Every row gives one point. Any point is a mix of the corners, with weights that add up to 1. It lies inside the corners' shape when no weight is negative. Say inside or outside, and name the corners with a negative weight.

Corners:
(1): [-0.23 -0.02]
(2): [-0.38  0.46]
(3): [ 0.47 -0.20]
Points:
[-0.23  0.31] => inside
[-0.17  0.28] => inside
[-0.13  0.22] => inside
[-0.21 -0.01] => inside
[-0.12 -0.01] => inside
[-0.10 -0.04] => inside
[-0.43  0.30] => outside (3)
[-0.46  0.38] => outside (3)

Corners:
(1): [ 0.27 -0.18  0.29  0.45]
(2): [-0.53 -0.17  0.36 -0.24]
(3): [0.69 0.45 0.12 0.17]
(4): [ 0.60 -0.54  0.30  0.24]
(5): [-0.38  0.13 -0.41 -0.23]
Points:
[ 0.27 -0.13 -0.10  0.12] => outside (2)
[ 0.27 -0.19  0.26  0.37] => inside
[ 0.20  0.11 -0.04 -0.03] => outside (1)
[ 0.26  0.08  0.06 -0.03] => outside (1)
[-0.11 -0.07  0.01  0.15] => outside (3, 4)
[ 0.33 -0.10  0.23  0.21] => inside
[-0.09 -0.02 -0.18 -0.13] => outside (1)

Corners:
(1): [ 0.18 -0.30 -0.47  0.47 -0.47 -0.14  0.14 -0.49]
(2): [-0.16  0.34 -0.22 -0.44  0.16 -0.18 -0.11  0.68]
(3): [ 0.67 -0.49 -0.43  0.27  0.17  0.19 -0.01 -0.35]
(4): [-0.28  0.18  0.20 -0.11  0.78  0.04  0.48  0.52]
(5): [ 0.51  0.08  0.33  0.00 -0.34 -0.28  0.09 -0.12]
(6): [-0.13  0.29  0.30  0.10  0.59 -0.52 -0.24  0.83]
(7): [-0.56  0.27  0.23 -0.32  0.16  0.09 -0.13 -0.04]
(8): [ 0.49  0.19 -0.43  0.83 -0.43 -0.10 -0.21 -0.47]
(9): [-0.09 -0.19  0.02  0.03  0.00  0.31 -0.23  0.09]
Points:
[-0.12  0.25  0.12  0.07  0.19 -0.26 -0.03  0.25] => outside (3, 9)
[ 0.07  0.02  0.00  0.06  0.30 -0.11 -0.04  0.22] => inside
[ 0.03 -0.01  0.02  0.15  0.14 -0.07  0.00  0.02] => outside (2)
[ 0.10 -0.08 -0.28  0.32 -0.15 -0.07 -0.17 -0.14] => outside (4, 5)
[-0.13  0.17  0.02 -0.07  0.34 -0.09  0.10  0.36] => inside
[ 0.20 -0.10 -0.22  0.13  0.02  0.07  0.04 -0.17] => outside (6)
[ 0.11 -0.13 -0.15  0.14 -0.07 -0.10  0.09 -0.09] => outside (8)
[ 0.02  0.15 -0.03  0.05  0.25 -0.17  0.06  0.25] => outside (9)

Corners:
(1): [ 0.17  0.74  0.16  0.10 -0.35  0.30  0.21  0.09  0.03  0.23  0.62]
(2): [-0.05  0.39  0.22 -0.16 -0.29  0.28  0.10  0.04 -0.21 -0.19  0.22]
(3): [-0.25 -0.16 -0.47 -0.19  0.03 -0.18 -0.28 -0.02 -0.56  0.21 -0.11]
(4): [-0.10  0.40  0.07  0.08 -0.43 -0.49  0.39  0.00  0.27 -0.01  0.60]
(5): [-0.10 -0.40  0.48  0.27 -0.21 -0.15  0.43 -0.44  0.56 -0.22  0.38]
(6): [-0.42 -0.08 -0.22 -0.39 -0.36 -0.34 -0.02 -0.04  0.07  0.29  0.14]
(7): [-0.35 -0.60  0.07  0.29 -0.03 -0.61  0.01 -0.05  0.00  0.27 -0.01]
(8): [ 0.20  0.80  0.36 -0.56  0.30  0.09 -0.35  0.58 -0.35  0.36 -0.47]
(9): [ 0.08 -0.12 -0.09 -0.44  0.40  0.27 -0.43  0.54 -0.22 -0.22 -0.24]
(10): [-0.16  0.11 -0.07  0.04  0.31  0.01 -0.18  0.17 -0.37 -0.17  0.36]
(11): [-0.58  0.34 -0.49 -0.09 -0.67  0.13 -0.32 -0.16 -0.25  0.04 -0.23]
(12): [-0.38 -0.75  0.21  0.31  0.32  0.37  0.36 -0.23  0.21 -0.39 -0.29]
Points:
[-0.06  0.28  0.07 -0.10 -0.16  0.04  0.03  0.11 -0.07  0.01  0.19] => inside
[-0.13  0.19  0.09 -0.13 -0.18  0.09  0.03  0.01 -0.07 -0.06  0.11] => outside (7)
[-0.26 -0.37  0.10  0.10  0.10  0.08  0.15 -0.07  0.08 -0.14 -0.08] => inside
[-0.12  0.07 -0.01 -0.16  0.14 -0.05 -0.22  0.25 -0.32  0.03 -0.18] => outside (1, 5, 6)
[-0.29  0.22 -0.20 -0.10 -0.33  0.09 -0.15  0.00 -0.14  0.04 -0.02] => inside
[-0.12  0.25  0.02 -0.21 -0.13 -0.03 -0.05  0.12 -0.09  0.18  0.08] => inside
